Rows are points. A path goes straight from each point to the next, and from the last back to the first. The post is the endless flat space through its rows: a point in 2 columns, a line in 3, a plane in 4, and so on, so that a path can go around it. Count how often the path circles the post. Going back the other way cancels.
In the rows, zero is written as 128.

Post:
[[149 117]]
Path:
[[103 151]
 [138 139]
 [118 123]
 [109  70]
 [169  91]
 [207 146]
 [142 183]
 [114 136]
 [ 99  82]
 [182  56]
 [209 134]
 [157 141]
 [123 139]
 [167 174]
 [179 130]
 [171  80]
 [108  59]
 [103 152]
 [140 145]
 [148 166]
 [ 87 149]
 [111  86]
 [103 104]]
Times around: 1

Post (7 x 8):
[[130 146 121 182 159 126 155 189]
 [106 149 120 142 114 127 167 149]
 [135 124 170 146 117 143 105  95]
 [ 18 181  22  90 110 178 111  97]
 [176 140  87 183 113  78 142 104]
 [122 156 131  99 134 123 113  97]
 [142  97 119 108 170 163 151 113]]
Path:
[[231 139  80 103 123  85 159 110]
 [182 138  97 190 149 129 146 141]
 [216 138  45 201 174 125 161 109]
 [124 165 106  37 140 152 118  18]
 [101 133 129 155 153 172  74  89]
 [145 117 109 125 213  99 128 113]
 [ 81 104 118  92 125 165 125 128]
 [113 154  96  84 193 118 158 186]
 [ 76 156 104 191 147 107  89 180]
 [177 100  81 125 146 104 162 161]
 [179 142  92 216 150 107 159 196]
 [132 137 101 166 134 156 135 121]
 [113 156  68  91 171 130 156  78]
 [ 82 135  42 157 172 164 142 140]
 [103 126 160  96 112 119 171 127]
 [138 108 127  67 138 129 159 137]
 [ 84 159  91 150  89 163 136 128]
 [134 173  95  96 170 130 132 109]
 [104 170 117 176 100 117 184 151]
 [107 184 104 104 133 162 118 128]
 [136 132 143 164 119 154 195 118]
 [ 76 158  73 145 137 155 125 106]
 [ 80 132 135 130 170 141 120 129]
 [163 147 207 162 178  79 175 135]
 [126 145 129 164  95  92 140  89]
 [144  77 158 160 166 105 162 144]
 [ 95 172  24  69  98  97 153 126]]
Times around: 3

Post:
[[ 97 119 108 128  89 116 143 130 120 145  92 148 151  95]
 [154 120 126  57  94  70 122 161  75 167 137 116  74  89]
 [186 100 154  84 138 111 100 192 117 141 123 131 112  66]
 [ 90 115 125 131 140  97 102 149 118 163 158 158  99 119]
 [137 126 149 100 140  58  93 136  97 156 132 144 127  98]
 [ 96 127 189 133 149 113 163 145  86 138 179 141 195 161]
 [111 125 139 132 179  59 154 189 207  83 126 179  85 195]
 [117 167  77 108 118 124 131 112  91 123 120 144  73  75]
 [ 98 163 113 128  99 196 118  76 120 142  58 146 122 133]
 [ 66 154 131 118 166 181 160 145 116 113  99 134 216 190]
 [135 110 108  86 100  98  76 158 120 112 147 115 132  63]
 [129  88  91 142 100  92 113 118  99 156 125 124 113  96]
 [112 211 169 180 155 162 119 150  79 153  92 119 127 146]]
Path (31 x 14):
[[164 116 125 120 135 101 166 146 133  89 196 115 159 137]
 [137 184 159 133 137 124 121 169 155 124 115  75  83 167]
 [121 178 188  87 179 182 120 156 108 121 116 121 143 124]
 [125 145 155 139 160  84 103 176 117 118 120 138 120 133]
 [105 145  67 144  68 192 118 121 130 135  53 192  93  61]
 [142 112 108  81  89  78 175 205 105 160 124 162 144 104]
 [146 163 131  87 156  65 159 146 110 114 143 113 135 159]
 [164 164 132  66 180 100 102 149 140  97 150 125  49  95]
 [ 39 137 124 130  46  92 137 100  98 183  48 122 111 145]
 [105 134 110 104  91  95 101 107 104 145  54 191  71  88]
 [105 118 152  97 108 173 124 147 123 161 119 179 146 147]
 [156 154 130 119 128 169 137 159  87 161 115  91 157 142]
 [ 96 111 160 122  87  87 165  91 115 125 215 133 147 115]
 [128 207 215 112 158 134 168 133  87 106 131  97  79 142]
 [ 34  83 120 156 114 113  62 140 116 144 134 159 167  87]
 [147  92 110 122 118 109   7  96 104 167  90 187 126  43]
 [177 115  86 124 172 107 142 191 134  99 140 159  97  90]
 [128 137  90 139 144 148 193 185 128 115 154  99 170 135]
 [ 55 127 131 138 116 110 169 120 117 186 112 172 136 127]
 [ 70 103 141  65 118 160 148 155 119  93 149 109 162 140]
 [ 92 124 139  21 140  51 130 158 132 111 139 205  97 140]
 [125 103  87 119 107 104  88 177 141 110 158 147  97  64]
 [115 174 150 108 171  53  57 152 122 140 118 153 163 109]
 [ 83 139 116 196  64 163 161 111 133 193  78 131 124  88]
 [131 112 192 110  94 133 144  83 109 191  97 132 103  89]
 [120 113 143 133 137  38 103 183 115 137  93 121 121 138]
 [ 65  71  70  98 125  94  96 143 132 115 188 178 132  99]
 [111 157 182 131 158 134 104 140  84 191  17 134 101 179]
 [145 117 132 159  88  79  37 168 147 109  57  80  54  52]
 [ 99 155 123 149 154  93  84 162 114 138  77 142 138 139]
 [ 96 106 131 144 134 125 126 154 112 138 145 129 211 192]]
Times around: 5

Post (17 x 18):
[[118 110 128 166 104 139 128 138 115 143 135 143 169 135 106 150 141 121]
 [136  73 111 162  89 127 147 162 145 129  96 129 149 118  89 167  77 120]
 [126 110 125 110  95 117 128 190 167 140 131 143 148 115 131 136 121 160]
 [133 143 104 153 168  97 174 134 130 127 119 125 154 145 137 101  98 176]
 [135 192 123  95 160  96 155 153 101 116 110 181 183 163 120 133  77 147]
 [123  73  91 162 159 130 109 150 153 124 107 127 128  90 105 166 166 142]
 [ 77 122  72 125 119 109 105  97 129 131 153 135 182 174 200 110  91  89]
 [123 144 122 118 126 186  81 195 131  98 170 122 135  72 135 100 127 173]
 [152 154 136 139 145 127 131 124 167 166 152 150 152 140 177 169 139 100]
 [127 117 134 146 145  94  91 143 146 118 137 125 152 126 146 127 139 130]
 [175  95 114 151 127 113 186 137 117 143 123 133  84 148 102  58 135 118]
 [134 138 127 144 124 133 157 118 151 117 129 134 110 163 108  46 157 133]
 [ 98 109 122 154 146 121 119 143 120 128  83 111 135 135 141 117 170 155]
 [102 139 157  78 130 141  91 156 113  53 167  79 134  85 141 119 168 186]
 [136 109 129 145 112 113 150 163 124  79 126 152 135  95 132 142 100 157]
 [149  96 108 138 162 120 153 148 154 106 157 127 133 162 167 102 128 149]
 [143 121  94 168 136 137 116 127 133 147 175 128 118 162 163 157 108 135]]
Path, 25 rows:
[[157 109  83 170 125 129 150 152 154 128 140 141 151 205 144 116  81 144]
 [146 103 122 186 134 143 130 135 123 118 111 153 111 172 159 103 168 128]
 [128 110   7  99 124 128  91 164 108 118 127 118  69 121  94 148 101 114]
 [ 88 124  88  92 158  96 141 160 182 110 155 130 114 159 168 120 174 165]
 [108  70  92 160 135  85 194 145 142 106  65 147 125 116 137 139  69 166]
 [144  55 143 139 129 161 127 141 161 128 116 102 108 105 130 151 179 135]
 [152 139 104 126 115 102 199 103 127 155 123 203 166 176 101 111  87 109]
 [165 166 104 143 148  70 178  78  97 137  95 185 137 127 206 202  80 104]
 [171 172 164 131 161  78 124 160 136  89 146 129 143  72 152 170 167 134]
 [ 80 102 171 178 127 121 114 171 123  57 118 116 159 116 106  75 180 164]
 [ 71  51 121 122 143 108 146 160  69 100 173  85 168 174 197  66 150 158]
 [128 163 146 128 148 163 148 216  84 116 153 156 157  97 137  74 168 198]
 [108 116 146 150 116  83 144 169 129  69 100  91 204 141 133 121 118 149]
 [128 125 116  85 120 129 134 134 121  79 193 160 118 147 130  66 169  94]
 [ 96 133 135 163 121  97 145  89 165 163 124 112 170 135 183 104  95 122]
 [158 113 127 207 152 136 123 147 110 123 139 134 152 170 156  80  77 155]
 [ 79  40  62  89 138 101  23 170 146 104  88  72 148  83 149 149 196 142]
 [135 154  77 136 174 103 157 136 134  80 144 148 134 142 147  96 117 121]
 [ 49  40  59 188 123 165  88 161 166 101 111 122 148 141 143 173 110 104]
 [122  24 119 149 137  81 145 111 112 115  83 141 150  90  98 123 133 115]
 [ 86 120 158 158  97 140 132 145 128 129 152 118 188 163 136 131 133 211]
 [103  83 131  94 116 195 128 191 147 155 141 110 162 128 125 151 147 108]
 [158  83  78 211 162 108 172 126 151 134 117 183 120 104 123 150  96 157]
 [ 90 137 135 126 141 124 118 111 127 109 129 124 154 130 185 107 157 160]
 [132 143  99 122 143 117 121 127 101 118 112 162 121 140 122 132  95 151]]
Times around: 3
